Each row is a point. To make a cloud, some directions were put in groups of two or more. Within a group, all points are equally far from the middle, so they leave a hole (a ring in 2 directions, a hollow ball in 3). The other directions are filled evenly. Then the cloud was stretched, turned, moved and blurred a little. How many holes are there, and how many directions does each take, smallest first?

Cloud (20 x 3):
[[-0.13 -0.20 -0.69]
 [ 0.27  2.05  0.51]
 [-0.25 -2.70  1.15]
 [-1.33  0.04  1.01]
 [ 0.29  2.17  0.50]
 [ 2.63 -0.51 -2.35]
 [ 0.28  1.21  0.73]
 [-2.83 -1.46  1.59]
 [-0.19 -0.35 -3.33]
 [ 0.38  2.57 -1.42]
 [ 3.09 -0.86  0.95]
 [-0.89 -4.09 -0.28]
 [ 0.35 -0.58  2.94]
 [ 0.81  2.54  0.39]
 [-1.53 -4.54 -0.13]
 [-0.31  0.53  1.51]
 [ 0.77 -0.99 -4.36]
 [ 1.13 -3.33  0.80]
 [-1.73 -0.90 -0.13]
 [-0.04  0.38  0.29]]
Holes: 0

Cloud, 46 rows:
[[ 2.31 -0.21 -1.24  0.47 -0.10  0.02]
 [-2.78  0.94 -0.69 -0.81  2.67  2.52]
 [ 0.56 -1.04  0.07  2.14 -3.74  0.70]
 [ 0.66  0.14  1.30 -0.75 -0.69 -1.91]
 [ 1.06  0.26 -0.95 -2.41  1.12  0.49]
 [-0.42  3.54  2.73  2.53  0.83  1.17]
 [-0.28  3.71  1.09 -2.28  1.94  0.56]
 [-0.97 -1.12 -0.60  2.48 -2.91  1.63]
 [ 0.80  1.98  0.57  1.81  0.20 -1.72]
 [-0.33 -1.66 -1.98  2.21 -3.00  0.97]
 [-0.84  1.63 -1.30 -0.43  1.47 -1.79]
 [-1.98 -1.54 -1.16 -0.81 -1.02 -2.23]
 [-0.96 -2.21 -1.77 -1.04 -2.40 -1.74]
 [-0.51  2.66 -0.13  2.15 -1.33 -1.11]
 [ 0.80 -3.40 -1.37  0.04 -2.42  0.57]
 [-2.30  0.73 -0.20  1.60  1.13  1.53]
 [-0.88  1.74  1.81 -1.23  0.20 -3.03]
 [ 2.81 -2.12 -0.80 -1.08 -2.61 -1.60]
 [-1.65  0.43 -1.01  1.28 -2.59  1.96]
 [ 3.62 -0.40  0.72 -1.10  1.88  1.76]
 [ 2.66 -0.66  2.18 -0.03  2.18  0.13]
 [ 1.04  0.85 -1.11  1.45 -0.60  2.27]
 [-1.46 -0.41 -1.75  0.29 -2.89 -0.96]
 [-0.10 -1.28  0.24 -1.39  3.63  2.26]
 [-2.59  1.15  0.72 -1.07  1.51 -0.88]
 [-0.13 -0.64  3.04 -1.41  1.18  1.35]
 [-4.94  1.53 -1.05 -0.97  0.62  1.52]
 [-1.06  1.30 -0.95  2.51  1.71 -0.88]
 [ 0.92 -1.26  2.01  1.20 -0.78 -2.34]
 [ 1.38  3.83 -0.54 -0.14  2.62  1.95]
 [ 1.78 -2.72  1.60 -0.95  2.35 -0.14]
 [-0.30 -1.77 -3.51 -1.68 -0.17  2.93]
 [ 0.17  3.21  1.15  1.44 -1.25 -2.97]
 [ 0.07 -4.61 -1.72 -1.25 -0.94  2.31]
 [ 2.22 -2.15 -2.47 -0.24 -2.27 -1.06]
 [-2.09  0.36 -0.34 -1.70 -0.05  0.27]
 [ 0.75 -2.34 -0.13  2.54 -0.03  3.18]
 [ 0.56  0.38  2.25 -0.84  1.65 -1.04]
 [-1.80  1.67  0.08 -1.80  0.85 -2.50]
 [-1.27  1.49  0.25  3.16  2.20  1.40]
 [ 1.17 -0.25 -0.69 -0.90  0.76  1.34]
 [ 2.55  0.54 -1.05 -0.71  0.82  0.00]
 [ 0.90  2.38  2.96  2.04  0.77  1.01]
 [-2.54  1.18 -1.70  1.51 -2.44  2.36]
 [-0.10 -1.13 -4.04  0.90 -1.24 -0.05]
 [ 0.58  0.60 -0.70  2.16 -1.41 -2.48]]
Holes: 0
